Each row is a point. Each copy is the shape, with its points in the same order, turned, moved and blurred by noise. Say if it was mirrored as well.

Shape, 8 rows:
[[ 0.19  0.15]
 [ 0.34  0.20]
 [-0.32  0.13]
 [ 0.18 -0.23]
 [ 0.13 -0.32]
 [ 0.26 -0.39]
 [-0.15  0.61]
 [-0.24  0.06]]
Copy 1 (8 x 2):
[[ 0.01  0.24]
 [ 0.01  0.36]
 [-0.40 -0.15]
 [ 0.21 -0.09]
 [ 0.17 -0.22]
 [ 0.34 -0.19]
 [-0.66  0.37]
 [-0.35 -0.14]]
Copy 1 is: only turned
Copy 2:
[[ 0.28 -0.25]
 [ 0.34 -0.40]
 [-0.24 -0.08]
 [ 0.34  0.07]
 [ 0.34  0.16]
 [ 0.45  0.14]
 [-0.26 -0.66]
 [-0.13 -0.08]]
Copy 2 is: mirrored

Shape:
[[-0.26 -0.45 -0.09  0.15]
 [ 0.06 -0.45 -0.10  0.04]
 [ 0.11  0.79 -0.07  0.18]
 [ 0.25 -0.31 -0.05  0.20]
 [ 0.20 -0.44  0.13  0.29]
 [ 0.33 -0.35 -0.18  0.18]
 [ 0.07 -0.12  0.16  0.04]
 [-0.35  0.19  0.12 -0.51]]
Copy 1:
[[ 0.22 -0.26 -0.43  0.22]
 [ 0.44 -0.17 -0.36  0.05]
 [-0.32  0.54  0.17 -0.38]
 [ 0.48  0.06 -0.21  0.08]
 [ 0.51 -0.03 -0.17  0.27]
 [ 0.59  0.12 -0.30  0.00]
 [ 0.24 -0.09  0.00  0.04]
 [-0.26 -0.47  0.06 -0.40]]
Copy 1 is: only turned
Copy 2:
[[-0.14 -0.44  0.14  0.09]
 [ 0.12 -0.39 -0.03  0.06]
 [ 0.15  0.89  0.23  0.01]
 [ 0.35 -0.19  0.08  0.22]
 [ 0.32 -0.42  0.15  0.38]
 [ 0.39 -0.24  0.17  0.02]
 [ 0.04 -0.02  0.03  0.33]
 [-0.56  0.33 -0.29  0.05]]
Copy 2 is: mirrored
Copy 3, 8 rows:
[[-0.33 -0.12  0.17  0.12]
 [-0.27  0.06  0.00  0.30]
 [ 0.83 -0.26 -0.16 -0.30]
 [-0.05 -0.01 -0.15  0.36]
 [-0.09 -0.06 -0.11  0.53]
 [-0.12  0.07 -0.31  0.36]
 [ 0.20  0.15  0.06  0.32]
 [ 0.30  0.35  0.60 -0.22]]
Copy 3 is: mirrored

Shape, 9 rows:
[[-0.24 -0.20  0.34 -0.03  0.16 -0.04]
 [-0.13 -0.25 -0.03  0.07  0.53  0.32]
 [ 0.35  0.50  0.05 -0.09 -0.04 -0.68]
 [-0.06 -0.41  0.54 -0.14  0.06 -0.08]
 [-0.31 -0.44  0.01  0.19  0.07  0.07]
 [ 0.19  0.40  0.00 -0.09 -0.36  0.05]
 [ 0.44  0.10 -0.11 -0.04 -0.26  0.05]
 [ 0.23 -0.08  0.74  0.40 -0.11 -0.11]
 [-0.47 -0.30  0.31 -0.10  0.04  0.29]]
Copy 1, 9 rows:
[[ 0.01 -0.32  0.30  0.01  0.21 -0.10]
 [-0.29 -0.46 -0.07 -0.03  0.50 -0.20]
 [ 0.41  0.76 -0.05 -0.16  0.08 -0.14]
 [ 0.39 -0.50  0.33  0.02  0.18 -0.17]
 [-0.16 -0.45  0.06  0.19 -0.06 -0.11]
 [ 0.24  0.21 -0.14 -0.06  0.11  0.51]
 [ 0.36  0.05 -0.45 -0.03  0.03  0.15]
 [ 0.59 -0.10  0.23  0.55  0.24 -0.02]
 [-0.15 -0.60  0.33 -0.01  0.18  0.18]]
Copy 1 is: only turned
Copy 2 (9 x 6):
[[ 0.06 -0.01  0.52 -0.02 -0.05 -0.08]
 [ 0.09  0.08  0.27  0.14  0.47  0.23]
 [-0.04  0.58 -0.20  0.21 -0.75 -0.25]
 [-0.19 -0.18  0.65  0.16 -0.13 -0.14]
 [ 0.31 -0.23  0.27 -0.05  0.25 -0.12]
 [ 0.00  0.11 -0.24 -0.17 -0.57  0.31]
 [-0.15 -0.05 -0.47  0.12 -0.36  0.21]
 [ 0.25 -0.33  0.39  0.45 -0.60  0.06]
 [ 0.11 -0.21  0.59 -0.24  0.11  0.10]]
Copy 2 is: mirrored
Copy 3, 9 rows:
[[-0.18 -0.03  0.26 -0.20  0.29 -0.07]
 [-0.14  0.24 -0.28 -0.32  0.14  0.12]
 [ 0.58 -0.19  0.29  0.22  0.21 -0.80]
 [-0.04 -0.19  0.45 -0.15  0.41  0.22]
 [-0.37 -0.17 -0.04 -0.12  0.04  0.08]
 [ 0.24  0.18  0.43  0.32 -0.25 -0.39]
 [ 0.37  0.05  0.17  0.39 -0.16 -0.11]
 [-0.17 -0.03  0.44  0.47  0.65 -0.07]
 [-0.42  0.11  0.35 -0.29  0.04  0.16]]
Copy 3 is: only turned
